Every row gives one point. A path goes straight from each point to the next, and from the last back to the first. The post is the endless flat space through its rows: a point in 2 columns, a line in 3, a plane in 4, and so on, so that a path can go around it. Count how often the path circles the post. Going back the other way cancels.
In the rows, 128 means zero.

Post, one row:
[[121 110]]
Path, 17 rows:
[[115 141]
 [147 164]
 [146  90]
 [136  20]
 [ 69 102]
 [ 91 103]
 [121  75]
 [123  78]
 [ 81  97]
 [107 144]
 [ 81 153]
 [ 77  69]
 [136  49]
 [157 117]
 [128 150]
 [ 82 185]
 [ 62 136]]
Times around: 0

Post (3 x 4):
[[157 110 150 175]
 [132 183  76 173]
 [133  87 115  93]]
Path, 24 rows:
[[158 142 134 102]
 [140 194  47 137]
 [183 136  96 129]
 [136 174  47 157]
 [ 73 133  69 122]
 [111 195  91 190]
 [141 163 168 163]
 [164 149  69 113]
 [204 100  96 106]
 [127  72  38  77]
 [135 122 134 200]
 [ 98 131 100 125]
 [160  85 214 132]
 [154 106 135 105]
 [177 143 125 196]
 [151  74  77 118]
 [ 91 129 100 192]
 [ 96 181  97 171]
 [156 191 180 224]
 [179 142  96 105]
 [175 119  76 141]
 [151 128 125 200]
 [121  66 161 126]
 [129 137 147 170]]
Times around: 4

Post:
[[189 187  90 126  50 164 137  73]
 [144 118 123  94 152 213 129 129]
 [ 91 169 161  74 114 107 144 159]
 [175 109 128 105  96 149  48 126]
 [154 167 103 106 133 141 137  91]
 [101  74 136 128 122 133  74 161]
 [ 89 141 249 116  97  83 179 163]]
Path:
[[182  88 156 154  79 187 204 133]
 [206 143  95  14 114 184  78  66]
 [172 117 136  91 106 216  76  91]
 [ 80 141 104 123  48 116  79 158]
 [107 125 144 101 105 134 116 112]
 [204 101 151  92 133 169 158  57]
 [148 101 108 107 109 177 122 174]
 [135 208 172  77  63 144 162 161]
 [ 52 136 127 146  73 111 133 156]
 [109 153 112  80 127 157 107  90]
 [166 122 233 148 180 151  83 107]
 [180 105 179 159 142 136 115 103]
 [211 149  75 111  84  97  66 105]
 [106 141  48  39 118 116  71 131]
 [116 135 154  84 108  95  78 123]
 [138 165 146 142 151 154 139  99]
 [151 129 173 196 110 101 104 134]
 [ 25 118 146 174 122  70 122 103]
 [130 112 173 108 134  55  97  88]
 [141 119 103 108  86 212 159 134]
 [123 146  56 125 173  93 109 133]
 [141 129 132 148  98 208 191 135]]
Times around: 0

Post:
[[ 95 102 118  91 157 104 120 134 115 169 136]
 [161 134 115 162 104 144 163 122 178  95 125]
 [ 76 141 125 114 152 113 109 156 136 109 159]
 [186 149 158 156  88 153 174  94 145 106 144]
 [ 90 141  85 112 169 121  95 129 121 149 167]
 [113 136 132  91 170 109 113 162 138 215 136]
 [110 152 105 161 104 135 109 129 116 114 119]
 [ 88 118 118 115 153 136 146 166 107 182 149]
 [205 106 164 198  54 156 147 111 164 103 167]
 [124 139 118 212 112 111 142 117 143  92 138]]
Path:
[[109  97 127 155  90 134 189 140 126  98 200]
 [ 76 137  91  94 130 144  96 102 134 131 180]
 [105 175 117 162  94 163  89 145 184 110  87]
 [ 77 134  47 238  97 108 171  99 150  63 123]
 [131 104 141 152  84  82 104 113  86 179 179]
 [ 83 130 117 136 131 130 137 154 137 147 134]
 [164  61 126 137 135 139 179 112 177 156 141]
 [183 184 127 128 112 146 155 118 184 109  58]
 [110 187  71 163 120 131 164 163 143 113  55]
 [132 151 116 174  82 135 209 127 154  82 129]
 [100 161 104 147 145 126 105 117 146 179 144]
 [105 123 128 168 118 149 134 120 109 133  91]
 [105 110 109 119 174 119   7 190 140 180 182]
 [197  77 167 206  76  93 191 145 175 135 106]
 [138 121 164 184  88 100 164 172 163 168 183]
 [ 99 191 119  73 131 153 100 109 117 154 120]
 [107 135 129 155 154 150 109 137 162 110 191]
 [138 100 147 132 122 143 153 148 128 101 131]
 [145 109 175 112 127 160 136 160 133 185 142]
 [157 159 113 136 129 176  79 144 107 154 188]
 [126  92 119 133  96  98 126 151 125  96 132]
 [129 144  92  83 115 155 147 125 192  71 144]
 [155 122 136 121  95 164 108  62 149 125 176]
 [128 170 138 113 163 153 116 116 149 130 165]
 [203 110 177 176 142 156 186 156 133 179 160]
 [151 185 106 116 134 110 130 129 118 172 138]]
Times around: 4

Post (13 x 14):
[[134  93 135 153 129  83 150 153 108  99 148  76 120 131]
 [ 82 103  78 138  73 154  56  72 129  68 127 116 113 102]
 [136 114 118 176  69  93 141 138 103 161 131 143 168  97]
 [ 39 189  79  30 133 120 178 100 140  48 147 201 114  89]
 [155  99 138 138 129 122 133 141 121 177 139  84 138 125]
 [198 193 157 161 107 230 129 132 106 228 114 129  70 247]
 [120 106  89 140 171 127 125 144 105  93 147 126 104  81]
 [123  94 155 125 193 103 137 131 111 109 111 128 155 106]
 [133 105  90 185 145 101 176 132 123 161 112  87 179 130]
 [141 130 130 136 136 147 133 162 148  98 119 124 143 131]
 [142 179 102 113 145 112 109 106 126  95 142 128 119 114]
 [146 120 115 142 149  95 145 119 142 108 147 145  84 104]
 [171 111  80  97 163  78 162 113 108  84 111 120 105 105]]
Path, 23 rows:
[[229 127 181 170  77  32 170 111  50 190 117  78 171 139]
 [113  91 119 188 154 190 140 135  91 112 142 152 161 122]
 [197 112 149 114 105 109 101 108 154 156 133  86 108 158]
 [140  72  56 159  83 172 155 134 121 127 108 105  44 188]
 [107  94 108 116 194 156 127  80 106 160  58  86 104 155]
 [169  57 137 137 145  48 142  88  77 118 106 121 161  60]
 [178 120 207 126 128  84 225 133  95 136 132  72 146 249]
 [ 93 165 122  61 167 172  86 146 174  71 151 175 112  86]
 [107 112  88 139 159 118  30 132 136  79 157 116  78  94]
 [179 188  84 114 207 188 124  86 127 176  63  98 147 160]
 [169  96 171 130 130 127 179 168 111 147 143  88 195 117]
 [139 100 123 181 150  89 149 112 138 137 194 146  96 143]
 [109 119 103 167  85  89 110 138 146 108 192  74  52 159]
 [150  99  90 163  86  58 102 124  92 148 160  64  96  90]
 [181 101 121 101 158 106 194 159 131 169 137  39 137 111]
 [149 121 140 159 212 124 157 208 126 155 172 173 213  43]
 [125 161  73 133 124 187  67  79 170 126 106 204 141 151]
 [ 59 151  72 208 136 179  52 126 142 167  96 117 174 102]
 [116 154 119 162 110  77  83  68 106  54 126 171 155  43]
 [135 139 140 122  95  56 134 100 133  38 163 149 149  58]
 [235  80  80 119 164  56 116  94  79 170 149  10  79 160]
 [166 200  70 158 112 154  74 121 117 186 114  82 141 179]
 [185  89  68 199 148 103 175 143 158 153 104  80 110 120]]
Times around: 5

Post (17 x 18):
[[109 114  88 128 133 136 144 130 125 140 171 124 106 134 144 113  65 160]
 [124 198 131 150 170 144 139 120 106 101 125 129 115 121 136  98 160 106]
 [132 159 101 136 141 143 142 125 148  93 120 116 168  84 136 132 163 138]
 [139 158 135 128 118 105 171 107 143 100 114 117 136 127 167  90 135 115]
 [151 152 115 155 159 182 169  84 146 131 108 116 151  98 148 134 136  98]
 [124 213 114 140 138 127 187  81 151  91 149  93 116 103 126 127 190 113]
 [ 99 107 102 137 159 103 159 117  78 130 138  64 101 111 163 125  84 184]
 [163 154 142 148 186 110 142  95 152 103 154 136 140 123 143 134 166 130]
 [141 189 148 112 137 104  52 125 129 126 107 117 113 144 105 108  73 129]
 [ 99 105  86 121 153  98 161 133  99 138 126 142  79  95 155 146  97 136]
 [128 192  99 138 157  93 143 102 114 133 133 111 173 146 135 116 130  97]
 [106  76 109 147 140 108 135  94 109 133 123 131 112 128  98 111  91 144]
 [116 156 131 121 168 135 162 114 140  89 149  95 155  99 133 124 138  75]
 [ 73 122 148 139 114 129 145 115  88 132 144 116 118 118 150 163  90 169]
 [167 140 144 109  86 116  27 150  90 153 146 110 106 157  93 115  84 118]
 [126 149 125  97 126 120  29 128 133 159 116 115 130 180 114  89 126 114]
 [147 152 116 111 112 112  22 102 106 110 116 119 110 191 134 128 104 111]]
Path (26 x 18):
[[110  96 109 167 137  62  77  69  93  92 121 110 150 115 141 158 146 172]
 [130 173  80 128 147 141  85 102  86 133 159  99 124 166 144  63 117 148]
 [ 85 101 138  91 107 145 205  91 125  91 151  32 152  88 141 134  88 164]
 [192  83  99 137 131  86 178 115 130 164  79 126 161 131 107 124 112  76]
 [148 228 108  99 165  84  85 170 141  67 103 130  65 162 128  23 185  69]
 [139 177 143 174 179 159 158 129 114 135 124 104 134 107 171 108  78 159]
 [125 166 121 128 100 122 127 119 116 108 157 113 126  99 152 111  97 136]
 [131 176 107 109  91 151 135 154  69 170 139  96 147  93 119 115  67 119]
 [125 119 120 103 156 134  94 174 112 104 115  89 108 130 166 123  81 177]
 [153 173 104 142 128 113 102 131 131 156 124 140 141 133 141 172 143 132]
 [ 86 166 131 137  96 112 123 165  93 117 172  87 102 106 145 115 136 166]
 [ 83 127 202 135 128 192  62  99 138 127 151  73 139 102  86 121 163 186]
 [112 122 156 108 135 125 142 134 112 100 194 180 103 195 191  76 116 165]
 [192 175  94 117 113 125 132 103 195 211 157 109 183 155 110 157 148 117]
 [ 87 175  21 157 145  87 134 148  76 155 147  97 185 147 162 140 109  86]
 [205 147  86 189 246  85 149  39 134  95 100 116 106 122 187 125 146 133]
 [126 213  48 124 158 153 195 102 120 115 109  80 115  86 160  90 175 104]
 [133 100 147 119 124 166 115 107 126 129 122 146 103 156 114  99 162 110]
 [ 50 179  97 133 143  91 165 118  92 107  91 118 145 138 122 116  79 107]
 [ 65 190 137 153 135 122 159  89 140 125 129 103 136 122 128 184 184 111]
 [106 137 100 132 120 140  74 154 144 146 155 121 101 142 101 114  95 134]
 [115 241 122  93 135  67 128 123 173 134 176  96 172 119 136 142 125  85]
 [138  75 114 106 153 145  54  93 162 170  93 158 133 118 106  79 125 116]
 [160 139 144 101 143 101 179 117  96  88 189  69 134  75 100 170  93  89]
 [129 152 203 144 142  85 113 118  95 134 150  65 107 175  55 104  94 146]
 [111 121   7 150 106 127 153 133 133 174 127  74 141  92  77 100  77 111]]
Times around: 5

Post:
[[128 101  89 120  74 137 149 150 120 162 146 133 113 138 117 117 104 111]
 [134  74 105  80 151 101 122 185  97 125 136 128 128 131 136 120 129  96]
 [120  99  58 135 129 122 102 146 111  98 110 125  75 152 163 129  72 133]
 [114 118  76 119 120 116 128 137 132 123 113 161 140 194 126 136 112 151]
 [108 103 111 132 164 118 139 126  71 124 141 150  85 152 142 139 127 121]
 [148 122  87  91 118 100 167 124 158 102  92 133 147 145 147 140 132  90]
 [159  98 162 145 146 183 140 102 128 123 143 121 157 137 130 155 119 156]
 [136  86 188 131 134 213 153  99 162  58 120 115  91 128 119 113 207 168]
 [121 117 146 164 113 149 192 129 116 135 120 126 174 140 127  89 105 131]
 [155 129 188 168 158 191 144  76 151 139  71 141 130 124  76 111 149 140]
 [126 149 119 113 111 196 134 138 103 151  98 115 126 108 137 136 142 142]
 [163 130 235 138 134 141 121  99 118 121 158 129  67 122 148 114 183 206]
 [ 44  88  55  94 105  79 133 154 154 113 143 130 102 151 158 144  64 102]
 [115 144  38  90 124 122 115 146 146 128 134 145 146 115 121 109 111 106]
 [173 132 209 107 124 180 151  79 110  68 107 154  92 146 108  98 137 134]
 [112 113  79  96 146 113 155 174 137 112 152  87 117 173 147 128  64  90]
 [150 137 176 172 107 173 118  78  99 109 101  94 144 156 104 128 155 145]]
Path, 28 rows:
[[122 144  92 145 113 108 165 111 157  75  86 130 117 208 153 137  67 145]
 [175 185 137 214  92 153 124  51  92 171  66 215  37  85 135 119 128 153]
 [127 134 110 137  80 210 151 128 111 153 116 126 116 114 180 147 147 122]
 [ 56 112 110  67 124 170 190 158 180  62  89  95  73 146 103 134 122  32]
 [ 62 124  55  97 126  74 151 132 211  51  81 165 105 139 166 153 157  98]
 [142  95 146 142 137 201 104 165 131 140 180 107 101 116 177 127 161 171]
 [123  84 147 136 142 163 149  99 175 100 116  99 117 158 119 141 175 133]
 [172 103 142 129  98 157 125 124 143 140 169  82 131  82 169 116 131 203]
 [140 133 100 121 105 109  91  85 132 100 126 209 108 195  97 152 133 249]
 [ 74 112  94 118 154 123 141 124 155  62  58 182 136 160  78 118 146 104]
 [131 141 109 201 121 141 142 128  83 176 122 175 205 161 109  80  87 111]
 [124  91 116 109 148  95 118  62 208  84  67 230 167 166  51  62 120  88]
 [ 76  75 113  76  88 157 138 129 135 126 126 155 115 109  93 105 175 115]
 [119 171 116  95  98 170 101 157 111 192 151  87 116 106 105 144 126 175]
 [124 116 132 171 115 116 124 134  78 161  94 163 123 121 128 126 128 146]
 [146 109 114 107 107 173 190 122  66  82 110 170  79 188 156 163  94  61]
 [134  97 120 181 156 165 137 136  95 196 137 118 147 178 117 116  98 107]
 [101  79 109 133  83 205 111 184  68 172 141 111 136 154 132 134 148 104]
 [ 64  91 139 148 118 170 124 101 159 131 186 158  88 114 151 125  97 209]
 [135 205 162  72 162  89 167  99 130  94  64 174 123 172 144 106 155 182]
 [143 104 148  56 145 160 175 171 184  74 106  84  95 158 132 129 137 117]
 [119 117 113 128 213 115 130 115 131  86 114 149 161 123 117 154 123  80]
 [117 137 142 155 143 170 122 103  59 171 137 154 128 148 149 171 153 118]
 [156 149 140 149 161 190 175  91  41 101  85 111 158 149 149 103 150  88]
 [112  52 127 133 140 192 121 166 142 115 119 107 141  79 178 147 138 118]
 [ 88 110  95 214 136 152 116 101 123 139 104 102 158 159 128 137  81 137]
 [101 101  40 156 114 149  94 113 100 119  52 152 109 132 111  90 114 126]
 [102 107 101 172 157 142 161  86 114 118  43 137 150 121  89 110 176 115]]
Times around: 4

Post:
[[114  92 140 138 134 110 135 153 106 112 130 130 125 127 165  69 140 160]
 [156 160  76 132 114 134 173 171 121  96 117 104 108 123 104 142 165 123]
 [ 84 123 157 117 105 164 137 199 136  99 152 127 142 125 121 127 124 141]
 [153 164  77 185 152 157 139 131 118 101 160 172 124 165  95 172 135 106]
 [ 71 120 161  94 111 119 123 157 140 135 109 127  93 141 154 118  98 155]
 [180 173  99 150 130  96 121 179 138  98 152 136 135 161 128 156 181  94]
 [113  92 159  75 162 156 149 151 133 151  93 141 106 129 157 128 144 137]
 [ 90 108  80  61 103 129 124 157 163 189 138 140 139 153 132 133 133 182]
 [137 108  84 237 136 121 120 116 176 116 136 146 113 145 118 183 169  99]
 [106  84 159 125 122 107  46  96 141 121 131 202  56  75 124 117 142 114]
 [ 90  69 194  80 122  98 111 105 126 109 171 142  79 108 138 117 131 138]
 [ 77 126 152  97 132 129  80 141 144 105 117 117 126 156 113 116 159 160]
 [126 131 109 110 122 115 158 128 201 106 121 154 139 127 127 131 115 181]
 [103 137 175 103 115 134 143 137 127 149 123 108 172 109 116 105 115 142]
 [194 150  82 146 141 142 108 159 137 113 145 105 137 158 103 163 116 149]
 [164 123  74 168 148  98 124 144 116  82 111 153 158 151  99 183 132  76]
 [ 83 129 105 109 137 115 123 120 159 124 147 118 148 112 197 134 130 128]]
Path (23 x 18):
[[139 101  65  96 171 146  37 153 108 133  99 170 128 170 192 157 126  79]
 [105 118 112  10 120 124 186 112 133 163  68 198 111 103 186 129 115 162]
 [114 155 147 161 143 110  57 128 173 128  94 145 146 181  80 198 108 159]
 [ 98  87 127  46 158  74  99  62 129 159 137 116  48 149 152 166 112 125]
 [ 99 183 113  49 148  88  83 118 159 143 118  98 151 143 111 134 104 145]
 [120 145 143  51 127 129 117  61 115 135 175 120 128  64 135 130 114  80]
 [110 151 124  73  99 117 115 102 198  86  88 109 164  72 122 145 155 109]
 [ 90 176 102 113 124 131 136 171 159 100 113 137 151 149 169 166 175 154]
 [ 93  68  85 210 120  82 125 180 165  98 177 139  59 144 133 139 217 157]
 [165 172 103 174 118 143 171 163 129 114 153  94 158  87 111 160 110 120]
 [160  57  93 124 198 144 142 116 126 138 181  92 120 180 147 122 141 227]
 [ 92 126 111  73 119 155 102 131 170 156 173 121 113 125  98 142  96 179]
 [129 103 146 163 187 168 129 150 107 159 110 185 103 119 127 111 127  95]
 [123  98 115  73  92  89 137 133 116 127  83 159 132 110  58 118 171 102]
 [125 168 181 147  82 160 160 168 115 106 107  80  79  71 152 142  73 108]
 [110 105 129 104 127 138 123 182 116 158 104 188 127  96 116 159 191  97]
 [125 154  31 189 149 129 173 205 159 120 164 138 163 138 162 131 160 115]
 [110 116 136  72 105 107 151 169 190 118 143 210 139 132 117 141 141 113]
 [151  98 155 161 129 124 123 153 144  81 124 201  28 134 149 117 196 104]
 [107 119 118 249 142 100 128 146 165  72 161  81 162 183 188 174 181 144]
 [ 94 101 158 106 153 150 212 182 159 133 103 179  73 166 172 158 147 178]
 [137  85  99 205 188 149 113 105 152 101 161 116 119  98 132 147 118 158]
 [ 72 115 165 111 126 119 124 143 155  64 118 104 173 101 107 121 148 110]]
Times around: 4
